Rows are points. A path goes straight from each point to the next, and from the last back to the first. The post is the endless flat space through its rows: a point in 2 columns, a line in 3, a plane in 4, and so on, so that a path can go around it. How many times does the path go around the post? Going back the other way cancels.

Post (2 x 3):
[[-0.1  1.5 -3.5]
 [-1.1 -3.0  1.3]]
Path:
[[-2.5 -3.7 -1.3]
 [-5.4  3.6 -4.1]
 [-2.3 -0.1  3.1]
 [-4.3 -3.4  0.6]
 [ 0.0 -6.2 -2.6]
 [ 0.0 -5.7  3.8]
 [ 4.1  5.2 -3.7]
 [ 1.6 -2.4 -2.3]
 [ 4.4 -3.0 -4.2]
 [ 1.3 -1.3  1.9]
 [-2.8  2.6  2.4]
 [-3.5  1.2 -2.7]
 [-1.1 -1.7 -2.5]]
Times around: 1

Post (3 x 4):
[[-1.9  0.8  2.0 -1.3]
 [ 2.1  1.4  0.3 -3.2]
 [-6.7  1.0 -1.2  5.6]]
Path:
[[-2.9  4.4  3.1 -3.0]
 [-1.9  1.1  4.5  1.7]
 [-1.6  2.9  2.3 -1.8]
 [-2.1  3.6 -1.1 -4.7]
 [-5.4  5.6 -2.4  0.4]
 [ 2.0  4.5 -2.2  4.6]
 [ 0.9  0.5 -1.7  2.0]
 [-1.8  0.6  0.0  6.9]
 [-0.5  3.2  3.4 -0.1]
 [-8.0  3.1  0.1  1.6]
 [-4.7  1.0 -4.4  0.6]
 [-3.0 -2.8  0.9 -3.4]
 [ 0.0  1.5 -1.8 -2.3]]
Times around: 0

Post (7 x 8):
[[-3.2 -3.8  0.3  2.9 -5.6 -2.5  1.3  5.7]
 [ 1.7 -6.2 -2.7 -7.1 -2.1 -5.6  1.3 -1.7]
 [ 4.4 -3.8  1.6  3.7 -3.6 -0.9  0.8  0.3]
 [ 0.4 -2.8  1.3  0.9  0.6  0.1 -1.1  2.2]
 [ 3.6 -0.7  0.9  0.2  2.9 -1.6 -0.7  5.4]
 [ 1.6  3.6  0.9  0.8  3.1 -0.9 -2.5  1.9]
 [ 5.3 -0.5 -4.5 -2.4  0.5 -0.1 -0.4 -1.8]]
Path, 14 rows:
[[  1.5  -5.1  -0.1   3.7   3.6   3.5  -0.3   7.9]
 [  1.0  -4.2  -0.9   1.8   1.5  -1.0  -3.5  -4.7]
 [  5.3   1.8   5.0   6.0   0.5  -0.9  -4.1   2.4]
 [  1.5   2.5   1.7   0.9  -2.9  -2.2  -1.2   2.3]
 [ -2.7   2.5   0.9  -1.6  -4.9  -3.0   2.4   1.9]
 [ -0.1   0.6   2.1   0.5  -1.9  -2.5   2.8   2.4]
 [  3.4  -1.1   0.2  -3.8   0.2   2.2   1.2  -1.0]
 [ -0.7   0.1   0.0  -0.9   4.8   1.2   2.2   3.1]
 [  4.7  -1.1  -1.8  -0.8  -0.7  -3.9   1.6  -1.9]
 [  2.6   1.2 -13.1  -1.3  -0.6   1.0   0.2   5.8]
 [  0.2  -4.2   5.5  -0.5  -5.2  -5.4  -3.7  -4.0]
 [  1.2   3.8  -1.9  -1.9  -2.5  -0.5  -2.9   0.4]
 [  2.0  -4.8   4.0  -1.3   0.0   1.6   0.3   4.7]
 [  5.5  -2.3  -0.1   0.5   5.7   2.4   2.0  -2.5]]
Times around: 2

Post:
[[-2.0 -0.5  7.3  0.3 -2.8  0.7 -0.1  3.5 -4.8  3.2  0.0]
 [ 5.0 -4.6 -3.1 -1.9  0.1 -0.6  2.0 -1.2  2.3 -3.1  3.0]
 [ 3.0 -1.2 -2.7  1.2 -0.5  3.4  3.6 -1.7  2.6  3.0 -0.9]
 [ 1.7  4.0 -1.5 -2.4  0.2 -1.4 -3.8 -2.4  6.4 -1.6  1.9]
 [ 4.2  2.2 -0.9 -1.8 -1.7  0.8 -2.8  4.2  5.1 -2.2 -1.1]
 [-1.2  2.7 -0.9  0.0 -1.8 -1.7 -0.1  1.4  2.3 -1.9  0.6]
 [ 0.6 -0.9  1.3 -0.1  2.1 -2.5 -2.1  2.6  0.3  0.6 -2.2]
 [-3.2  0.7  3.9 -0.6 -1.1 -1.2 -0.6  4.4 -2.9  5.5  1.3]
 [-2.1 -2.6  1.3 -2.0 -1.5  1.4  0.3  2.1 -4.4  1.2 -2.4]
 [-0.3 -0.1  3.4 -1.1  2.6  1.6  0.5  3.2 -2.1 -1.7  3.9]]
Path:
[[ 2.0 -1.2  1.9 -4.3  1.3  0.9  2.1  0.4 -0.4 -2.9  6.1]
 [-3.5 -0.7  1.4  0.2 -2.3  0.9  1.5 -1.2 -4.8  5.7 -4.0]
 [ 0.3 -3.1 -0.9  0.7  1.8 -2.3  1.5  3.0 -4.3  5.6  1.7]
 [-0.6  6.8  5.2 -0.2 -1.4  2.3 -1.1  1.1 -2.1 -5.8  4.2]
 [ 4.0  2.5  0.0 -1.3 -8.7 -6.3  2.6  3.2  5.2 -4.8  2.4]
 [-8.0  2.8  1.9 -0.4 -1.7  1.4  3.7  6.8 -4.5 -3.4 -1.2]
 [-2.7 -1.5 -0.1 -4.8 -0.7 -2.9 -2.6 -7.2  1.9 -3.7  7.3]
 [-0.5 -3.6 -1.8 -3.3 -3.6  4.2 -4.4 -0.8 -1.1  2.1 -4.3]
 [-0.8 -5.4  5.1  0.3  2.3 -0.2  2.6  8.7 -3.1 -1.5  1.5]
 [ 4.4  4.9  3.0 -2.2  1.3  2.1 -2.3  0.9  7.6  4.6  1.7]
 [ 3.2 -3.6 -2.1 -3.2 -1.7 -0.9  3.7  6.5 -1.2 -1.7  1.2]
 [-1.3 -3.9  5.1 -0.8 -3.7 -2.6 -0.4  2.2 -1.4  2.1 -2.7]
 [ 0.4 -4.8  5.1 -0.2 -0.2  0.7  0.2  6.0 -1.5 -1.4  2.4]
 [-3.5 -1.9  1.8 -0.2  3.3 -5.0 -4.3 -4.2 -3.3  6.7  2.2]
 [-0.1  2.4 -0.3  1.0  2.5  0.2 -1.9 -2.7  0.9  3.8 -1.8]
 [ 1.7  3.2 -3.2 -0.8 -1.2  3.9  2.4  0.7  2.1 -0.6 -1.9]
 [ 6.2 -5.7  0.0  0.2  2.1  1.2  1.3  0.2 -3.4  0.1  1.1]
 [-5.1  5.2  5.0 -0.1 -3.2  2.1 -3.2  1.3 -2.2  4.0 -1.3]
 [ 5.3 -4.3 -2.1  2.7  5.0  3.4  2.0  1.5  1.3  0.7 -0.3]
 [ 0.2  0.7  0.0  2.9  5.1 -5.9 -0.3  2.0  0.5  2.1  3.0]
 [ 1.0  2.5  2.5 -1.9  1.5  1.5  2.7  3.3 -2.2 -3.5  2.3]
 [-0.1  1.6  1.1 -5.5 -3.0 -1.0 -2.3 -0.6  2.5 -4.0  4.7]
 [-4.1 -4.3  3.0  1.7  3.6 -6.1  1.9  3.9 -0.2  1.4  2.4]
 [ 0.3 -2.4 -1.2  1.9  0.5  7.3  4.2  2.9 -1.9 -3.1  2.1]
 [-2.6  3.0  0.0  1.8  4.0  0.9 -1.8 -1.6 -0.4  3.5 -3.6]
 [ 3.4  2.9  4.0  0.7 -3.1  0.9  0.0  3.2  1.2  4.7  5.3]
 [ 0.5 -0.1  2.4 -0.5 -0.9  4.3  4.6  4.4 -5.9  0.2 -2.3]
 [-3.0 -1.3  7.0  6.2 -0.3 -1.8  6.0  2.3 -3.3  9.3 -4.2]
 [ 0.6 -2.2  0.9  1.6  5.1 -2.5  1.2  0.9  1.4  0.9 -0.1]
 [ 1.7 -4.7  4.0  0.0  5.8 -0.1  1.4  6.2  1.3 -1.5  2.2]]
Times around: 2
